Every row gives one point. The points of each table are mixes of a few directions, plus a little noise. How many directions does each table use, and how many do they share? Where both have some left over, give the other angles between the two spaces (their principal angles), to ten degrees, smallest first.
(in the rows, 128 means zero)

First:
[[158 140]
 [117 124]
 [ 49  94]
 [144 136]
 [130 128]
 [169 148]]
Second, 4 rows:
[[124 126]
 [ 95 113]
 [192 156]
 [102 117]]
Directions: first 1, second 1, shared 1

First (7 x 3):
[[156  16 128]
 [114 181 128]
 [125 139 128]
 [128 128 128]
 [120 162 128]
 [132 113 128]
 [121 158 129]]
Second, 5 rows:
[[111 154 120]
 [112 139 120]
 [108 174 121]
 [126  70 112]
 [184 100 169]]
Directions: first 1, second 2, shared 1

First, 7 rows:
[[146 156 100  91  66 193]
 [133 179 128 108  87 172]
 [117  98 137 147 164  87]
 [135 106 128 137 148 113]
 [129 110 164 162 192  76]
 [ 97 145 112 115  91 138]
 [138 102 126 135 147 116]]
Second (8 x 6):
[[ 62 151 115 110 175 116]
 [137 133 166 125 214 161]
 [101 136 115 121 129 118]
 [182 120 156 151 139 123]
 [ 90 137 113 115 133 125]
 [159 115 126 138  86 126]
 [179 114 125 159  65  88]
 [114 118 108 107  83 171]]
Directions: first 3, second 3, shared 1; angles 30, 80

First (9 x 8):
[[170 142 146 156 127  73 131  94]
 [108 145 144  81 119  80 142  99]
 [151 110 111 181 138 179 112 158]
 [ 85 124 121  83 125 151 132 143]
 [ 55 115 109  61 126 185 131 164]
 [114 124 123 117 128 145 127 138]
 [113 114 112 132 132 177 121 158]
 [183 147 152 164 126  54 132  82]
 [173 131 134 176 132 108 123 115]]
Second (7 x 8):
[[232 130 138 247 138  98 112 108]
 [ 68 127 121  58 121 146 137 140]
 [159 129 130 164 131 119 124 121]
 [103 128 125  99 126 136 132 133]
 [142 128 129 144 129 123 126 125]
 [127 128 128 127 128 128 128 128]
 [ 65 127 122  56 122 146 137 141]]
Directions: first 2, second 1, shared 1

First (8 x 11):
[[135 133 106 160 128 152 136 155 122 158 138]
 [ 87 124 106 146 134 185  90 134 122 167 159]
 [139 128 147 109 125  96 141 116 134 102 112]
 [189 137 148 122 119  55 188 136 132  88  85]
 [149 135  80 193 128 172 152 188 116 190 143]
 [ 61 114 154  76 135 146  61  68 135 103 147]
 [162 132 141 124 123  87 160 131 132 105 103]
 [ 97 121 145  98 132 130  95  95 131 112 133]]
Second:
[[108 101 163  75 129  78 111 100 123  79 168]
 [173 115 140 184 116 201 106 113 105 118  90]
 [ 82 141 116 111 137 147 101 115 142 149 133]
 [161 138 112 161 126 128 161 157 125 144 112]
 [176 140 118 154 115 114 176 169 127 142 102]
 [148 105 139 176 137 187  91  95 100 103 124]
 [ 87 141  95  98 158  53 161 150 144 144 180]
 [ 91 145 141  67 106 119 115 125 156 145 111]]
Directions: first 2, second 4, shared 1; angles 30

First (10 x 12):
[[137 134 119 118 100 133 130  73 102 135 136 151]
 [101 154 103 187 196 157  57 249 217 107 154  10]
 [111  96 153 157 123 121 105 166 163 125 122 146]
 [141 145 127  99 120 116 152 104  85 133 126 141]
 [126  92 154 113 142 110 169 145 135 128  95 154]
 [137 154 127 119 106 118 117 115  90 132 144 139]
 [132 105 136 106 138 120 170 117 124 130 103 145]
 [121 125 105 152 129 157 102 108 161 125 141 106]
 [138 157 126 117 105 119 120 112  87 133 144 139]
 [134 115 129 109 120 127 157  92 114 132 115 150]]
Second, 9 rows:
[[114 144 121 163 151 138  83 194 168 118 147  78]
 [130 137 129 118 141 122 138 145 121 126 125 117]
 [146 123 137  77 119 108 192  80  74 136 104 168]
 [ 99 126 115 209 131 161  27 184 212 116 165  77]
 [127 136 128 127 140 125 129 148 129 126 129 112]
 [139 111 134 101 103 122 164  67  97 137 112 177]
 [137 117 133 106 113 122 156  85 104 134 116 160]
 [119 123 125 154 121 140  96 134 154 125 139 121]
 [139 132 133  95 134 114 166 119  95 131 114 139]]
Directions: first 4, second 2, shared 2

First:
[[125 108 144 125  96 133 141 141 151 155 145 136 117 148 143 121 168 127]
 [112 101 198 130 115 130 145 123 175 177 125 129 159 171 128 105 165 119]
 [125 136 127 138 174 115 113 106 107 105 101 119 164  97 102 121  69 140]
 [135  97  42 136  91 109 131 152  88 104 166 145  82  59 146 138 108 174]
 [133 157 124 128 167 127 113 115 112 102 104 117 144 121 111 134  95 120]
 [127 138 173 116 113 146 138 132 165 159 129 126 126 186 137 126 183  96]
 [144 145  83 116  99 140 130 148 115 114 152 134  73 128 151 150 157 120]
 [127 145 133 132 170 121 115 111 113 107 104 118 157 112 106 125  84 129]]
Second (11 x 18):
[[109 126 124 128 122 115 139 142 138 115 111 121 134 140 155 109  87 154]
 [142 192 175 132  90 146  87  87 116 138 147 113 115  89 119 173 199  90]
 [144 100 109 110 163 124 129 110 146 150 116 128 132 138 127 127 118 128]
 [121 133 140 118 129 110 124 113 149 128 105 108 133 135 165 128  94 143]
 [134 113 134 131 123 103 142 139 102 146 103 128 144 164 149 136 101 177]
 [140 168 134 132  99 146 115 119 111 145 134 131 123 112 118 143 169 135]
 [107   7 129 155 210 112 162 170 119  58 185 156 118 141  64 114 117  14]
 [129 149 106 122 112 138 131 133 133 143 116 131 131 127 136 113 123 165]
 [121 121  90 121 131 134 144 148 141 130 117 137 132 137 135  96 100 164]
 [128 199 118 127  82 166 108 122 134 135 139 129 117  89 121 124 174 138]
 [132  98 150 135 147 112 129 124 116 120 135 127 129 139 121 144 128 100]]
Directions: first 3, second 5, shared 0; angles 60, 60, 80

First (10 x 20):
[[116 118 138 121 112 150 134 123 153 120 169 106 118  92 143 137 113 131
  171 113]
 [117 142 141 123 138 131 113 126 151 129 131 147 135 116 129 120 134 122
  123 131]
 [130 168 147 116  97 143 121  93 172 114 141 162 120  49 135 109 140 132
  141 166]
 [142 153 109 140 182  95  93 150  99 168  50 191 168 211  99 106 160 114
   20 125]
 [175 128  98 143  89 102 164 111  62 116  81 122 108 140 114 127 138 146
  110 180]
 [108  86 115 128 148 167 119 164 146 168 177  88 145 157 148 153  97 122
  140  24]
 [106  79 114 137 185 128 116 183 107 160 135  92 152 222 127 153 108 115
  112  44]
 [161 124 109 135  79 123 164 106  93 111 118 109 103 104 128 132 126 146
  144 165]
 [ 97 153 180 111 129 108 126 101 162  67 142 140 108  72 125 116 139 122
  184 206]
 [128 128 128 127 120 134 131 124 133 127 135 126 125 116 131 129 126 130
  134 128]]
Second, 11 rows:
[[173 133 121 154 118  95 150 140  75 133  46 150 124 152  93 129 128 116
   72 216]
 [147 127 140 148 148  79 142 150  78 114  50 144 125 173  88 132 129 109
   89 222]
 [ 98  96 138 122 147 140 127 146 143 123 172  88 127 140 142 146 108 124
  172  81]
 [110 147 150 122 157  97 113 123 130 102 107 152 131 142 115 114 149 121
  124 166]
 [134 150 140 137 164  73 119 135  92 111  53 170 136 177  92 112 155 114
   77 204]
 [123 110 130 124 104 158 140 127 150 128 174  95 116  91 147 143 105 132
  172 102]
 [106 128 130 106  96 180 123 101 187 127 216 105 120  56 169 128 119 146
  192  59]
 [127 112 101 126 128 156 122 136 133 160 158 110 139 143 146 135 121 137
  123  47]
 [119 138 109 108  99 179 115 100 175 148 198 123 132  77 167 119 132 151
  154  38]
 [123 136 119 120 125 143 116 117 144 138 149 134 134 119 141 120 136 138
  128  90]
 [148 131 131 141 124 107 141 135 102 123  85 138 123 138 108 129 127 119
  105 186]]
Directions: first 4, second 4, shared 3; angles 40

First, 8 rows:
[[164 142 142 145 127 114 103 120 122 163 138 121 136 104 165 129 149 130
  125 150 146 142 134 131 146 157 149 116  95 142 111 113]
 [145 138 133 140 126 124 113 125 123 148 130 122 128 119 137 137 135 128
  130 135 139 133 132 131 130 139 130 127 118 135 119 117]
 [ 87 102 149 100 141 118 173 129 161  88 126 156 146 130 135  81 120 148
  104 137  76 125 113  95 164 120 124 109 137 105 145 147]
 [ 31  80 137  71 143 133 214 140 176  34 111 170 138 163  84  72  89 145
  106 104  43 107 101  85 143  80  97 121 185  80 166 170]
 [191 116  47 132 100 159  88 139  61 141 143  79 104 118 150 141 148  91
  151 116 197 129 146 197  71 145 209 145  80 197 141 152]
 [171 142  70 149 106 157  82 133  75 150 129  88  97 135 108 178 131  94
  162 103 196 127 147 186  61 125 149 161 120 168 128 126]
 [146 167 173 161 135 107 100 112 140 179 129 134 138 112 138 156 137 140
  128 147 135 139 133 110 152 147  92 122 126 111  94  89]
 [ 89 138 173 129 144 113 150 120 164 121 117 155 141 138 107 129 112 147
  118 130  90 126 118  88 155 114  71 125 162  84 118 111]]
Second, 8 rows:
[[134 145 107 127 131 139 113 113  82 169 128 114 112 129 109 137 151 114
  158 107 157 125 153 134  66 132 132 126 156 137  88 123]
 [121 154 123 201 119 185  87 152 160 132 100 125 107 131 107 191 101 123
  150 110 155 119 114 145 170  66 110 167  94 125 140 103]
 [116 128 120  98 136  76 141 109 124 101 172 161 145 105 120 108 125 160
  131 144  77 132  95 134 109 147  91 130 156  94 119 128]
 [109 118 142 178 118 203 114 182 172 112  68 129  73 155 157 140 137  92
  108 127 145 116 155  92 235  48  94 116 100 135 154 143]
 [163 107 126  82 121  77 149 119 122 104 147 129 149 127 142 102 117 125
  101 156 114 144 130 141 111 179 116 112 145 136 143 141]
 [136 132  84 171 130 181 125 145 142 104 110 139 128 104 142 120 115 133
  143 144 114 144 126 148 177  88 168 125  76 149 132 136]
 [ 90 105 160  55 156 101 177  83  85 178 149 107 165 132 139  50 182 150
  123 104 126 110 137  81  59 187 239  91 135 138  93 142]
 [155 133 159 106 111  64 118 119 137 122 151 120 144 143 103 174  93 128
  109 131 140 132 109 149  97 173  72 159 163 113 156 106]]
Directions: first 3, second 6, shared 1; angles 30, 80

First:
[[106 100 138 193  94  86 176 112 119 100 130 121 165 140 140 111 154 165
  116 126 105 122 126 127 103 139 121  98 123 117  92 134]
 [154 178 117  88 108 132  85 158 131 136 112 105  83 133 133 129 109 126
  117  99 151 148 110 127 165 118 107 137 192 129 183 129]
 [ 55  99 127 212  61  83 202  90 104  82 116 117 163 134 126 114 139 187
  114 129  91 144 103 134  90 108 115 112 137 101  78 143]
 [126 125 127 114 148 145 122 126 130 138 129 138 126 124 121 134 122 116
  137 139 130 128 130 132 127 126 137 140 113 129 125 126]
 [ 91 162 106  61 137 190  97 123 126 153 111 136  77 102  91 162  68 106
  145 143 141 166 100 139 143  71 131 190 151 121 157 127]
 [148 145 128 127 115 114 116 140 130 124 123 116 119 136 138 121 134 134
  119 109 136 131 125 126 141 136 116 116 155 132 148 127]
 [ 69  89 129 139 149 159 161  90 118 131 133 154 148 112  98 144 111 125
  145 173 106 129 127 136  94 103 153 154  75 115  83 129]
 [134 137 122  56 185 195  84 132 139 167 134 152 101 106 103 155  93  80
  151 154 143 129 136 133 140 110 151 173  99 138 147 119]
 [236 131 154 170 115  44 119 173 145 109 148 102 163 169 193  83 206 142
  100  72 139  80 166 105 146 221 107  39 140 152 143 123]
 [158 113 136 119 166 137 119 133 138 141 143 140 142 127 134 130 144 105
  135 138 130 104 154 125 128 152 143 122  90 139 121 120]]
Second, 10 rows:
[[ 53 124 118 134 159 161 149  90 114 144  97  94 130 117  97  69  96 162
  103 153 125 170 140 128 125  68  87 135 117 106  83 136]
 [100 128 124 128 140 141 135 113 122 133 116 116 128 124 117 105 115 140
  120 137 127 143 132 128 127 107 113 131 125 119 112 132]
 [ 60 125 119 133 158 161 146  93 116 144  97  95 130 118 101  74  98 158
  106 151 126 165 138 128 126  74  90 135 117 107  88 136]
 [145 129 131 126 122 121 122 138 131 125 135 136 129 130 134 141 135 121
  134 123 130 121 126 127 128 141 137 125 130 134 139 126]
 [249 135 146 120  76  72  94 187 150 102 182 184 125 145 176 222 181  74
  169  89 131  63 109 128 131 225 195 116 147 164 200 112]
 [114 127 126 128 134 135 133 120 126 131 121 120 127 125 121 115 122 134
  121 133 128 136 130 129 128 116 120 130 126 123 119 130]
 [ 50 125 116 133 162 165 150  89 113 146  93  90 129 114  94  67  94 161
  104 155 124 170 138 128 126  65  85 136 116 104  81 138]
 [145 128 130 127 121 121 124 136 131 123 137 136 130 131 135 141 135 119
  134 123 129 120 124 130 129 143 139 126 131 133 137 127]
 [119 126 128 128 132 134 132 123 126 133 123 124 128 128 124 119 123 132
  125 131 128 134 131 128 128 119 123 128 128 124 122 129]
 [248 133 146 119  78  72  94 188 151 103 183 184 127 147 179 223 179  74
  168  89 133  64 108 129 130 224 195 113 147 165 198 113]]
Directions: first 3, second 1, shared 0; angles 50

First, 11 rows:
[[137 149 106 147 124 122 122 169  88 146 151 135 152 134 109  74  82 184
  195 146  98 181 140 144  63  99 140 107 140 101 102 154]
 [133 131 114 140 118 135 115 153  93 157 146 122 135 138 104  95 101 166
  169 136  98 180 129 135 101 114 125 122 127  99 130 132]
 [145 129 109 119 153 112 138 126 132 115 148 164 132 121 142 121 130 108
  107 136 148 118 120 118 138 104 151 124 123 169 103 160]
 [115 157 135 146 116 121 137 150 129 109 106 113 150 121 130 112 104 165
  179 136 117 119 156 156  56 133 132 107 162  97  98 132]
 [136 132 120 146 143  98 139 125 121 102 144 148 105 143 120 119 121 101
  129 140 150 129 116 115 122 111 156 113 170 141  99 156]
 [132 123  77  94 144 125 102 148  98 199  45  74 155  48 195 190 185 136
   70  96 120 104 174 162 162 138 122 128 110 116 126 104]
 [129 139 153 112 148 121 166 100 198  57 147 183 142 129 155 135 134  91
  100 136 175  54 120 115 129 124 144 131 114 198 101 154]
 [123  87 101 126 118 127  78 120  67 212  58  40  70 103 133 201 191  97
   63  90 113 157 130 125 218 159 103 141 146  72 182  69]
 [126 109 145 146 107 144 117 121 107 141 168 125  95 175  73  99 105 130
  151 135 109 188  94 104 144 131 114 139 128 103 167 114]
 [126 112 171  97 123 172 145  94 191 102 182 176 143 157 116 116 121 118
  110 129 135 109  95 101 166 139 104 165  47 178 170 118]
 [104 139 177 131 115 133 152 104 184  71 112 128 127 139 131 145 131 112
  129 127 146  70 129 130 110 158 119 129 141 134 128 114]]
Second:
[[140 121 110 140 132 119 116 138  95 147 150 133 109 141 107 109 118 127
  137 133 121 170 114 115 135 109 136 124 141 121 129 140]
 [141 141  85 151 141  90 117 158  76 143 115 116 118 114 131 115 121 138
  149 135 125 156 144 140  95 102 156  98 184 106  86 156]
 [146 139  81  88 140 154 112 171 106 194 120 131 204  74 170 110 123 194
  135 123  93 145 166 161 113 105 120 135  54 137 122 133]
 [134  99 114 123 129 135 103 119 100 170 127 112  96 133 117 145 152 108
   94 115 121 159 110 109 187 133 117 143 115 120 164 110]
 [101 124 191 129 112 139 152  82 198  67 112 124 106 147 127 165 147  88
  103 119 156  58 116 117 145 171 108 143 136 140 151  97]
 [135 148 141 124 127 146 149 144 150 103 187 183 175 147 115  65  75 173
  182 152 116 145 124 133  75 101 134 127  89 155 113 158]
 [132  97 132 101 121 167 112 114 133 169 148 130 130 134 123 136 144 124
   95 114 115 152 106 111 193 139  98 162  60 139 184 102]
 [101 134 160 115 120 131 144 102 184  93  63  97 134 102 166 189 167 104
   93 107 151  40 151 145 132 171 112 132 138 129 132  94]
 [143 114  89 167 135  81 105 138  52 151 128 105  59 146  96 128 134  95
  127 131 132 188 110 108 145 107 157 103 211  93 114 146]
 [128 153 127 177 133  77 146 138 111  70 141 141  97 156 101  96  95 118
  178 153 148 134 123 126  60 107 167  87 225 112  69 171]
 [109 134 174  93 116 169 148 106 205  99 117 139 178 114 156 146 135 141
  115 116 132  60 141 139 125 160  97 152  61 159 151 101]]
Directions: first 5, second 4, shared 4

First (10 x 32):
[[166 149 117 135 113 122 123 105 126  85 120 146 198  93 142 137 118 124
  114 116 120 107 107 140 131 215 144 157 140 149 161 189]
 [114 119 129 109 144 113 125 127 144 143 135 129 161  73 117 153 141 120
  111 116 130 128 122 125 138 153 165 153 145 153 164 125]
 [ 99 113 128 137 120 131 134 114 137 137 125 130 106  98  83 109 121 109
  158 130 155 121 182 140 121 101 109 130 131  99 154  47]
 [182 173 124 140 111 149 129 132 102  66 107 154 162 183 153 119  97 117
  126 112 108 107  92 125 130 205 114 116  98 127 107 249]
 [ 90 125 154 141 133 147 128 158 111 141 169 131  78 201 163 109 135 156
  126 146  89 149 119 149 125  68 133  96 106  91  91 114]
 [125 108 114  99 148 103 116 124 149 164 118  94 115  93 117 166 170 127
  117 133 166 163 130  99 120  97 138 110 166 174 118  88]
 [156 142 107 137 106 126 123  96 130  91  98 132 148 100 100 128 125 100
  148 122 168 124 157 130 112 170 104 115 146 135 144 119]
 [ 54 117 157 119 152 145 122 166 124 159 170 126  60 180 128 131 161 126
  133 137 120 177 143 139 117  54 148  63 120  99  99  71]
 [115 100 145 115 152 128 161 165 136 193 120 125 104 131 113 100  76 145
  125 120  90  74 112  96 174  72 120 212  72 107 128 141]
 [179 135 105 148 101 115 118  93 122 101 118 113 148 128 163 126 137 156
  122 149 134 131 117 138 112 145 106 127 155 147 114 138]]
Second:
[[138 115 141 101 125 147 120 102 116 151 152 119 152 132 106 146 137 158
  116 116 128 133 107  98 119  78 125 149 130 117 114 127]
 [138 152 143 153 179 108 144 181 124 127 124 171  40  52 107 141  74 126
  151 177 101 120 137 151  97 112  94 110 134 102 147  89]
 [ 40  98  81 165 139 113 129  72 153 131 129 105 110 175 180 104 193 121
  145 105 156 162 151 171 189 155 142 167 142 191 105  71]
 [168 165 128 129  85 139 121 142 121  65 100 142 188 154 136 116 115  83
  124 112 134 110 132 132 118 225 145  80 114 122 149 214]
 [155 108 151  96 120 126 130 153 129 175 133 105 133 116 111 133 114 154
  107 142 116 113 116  90 114  59 129 133 121 105 128 124]
 [170 164 142 112 114 167 111  97  94  76 144 162 186 133  95 156 118 124
  127 100 131 129 104 114  98 165 121 113 128 106 128 194]
 [127 111 125 140 120  82 149 209 164 162  85  98  83 114 163  90 106 106
  122 171 116 102 159 137 142 126 142 102 116 130 152 107]
 [ 92 138 113 151 162 141 123  76 116 104 152 157 107 123 122 146 147 134
  152 112 136 157 124 156 134 141 110 152 145 145 113 100]
 [ 98  87 108 119  93 112 129 123 156 164 112  70 157 181 171  94 169 126
  109 116 145 127 142 120 171 121 161 143 120 160 119 120]
 [154 141 148 114 142 146 124 123 106 127 148 151 127 100  92 155 108 147
  129 131 117 129 109 111  99  98 110 130 131 102 127 134]]
Directions: first 6, second 4, shared 1; angles 60, 70, 90
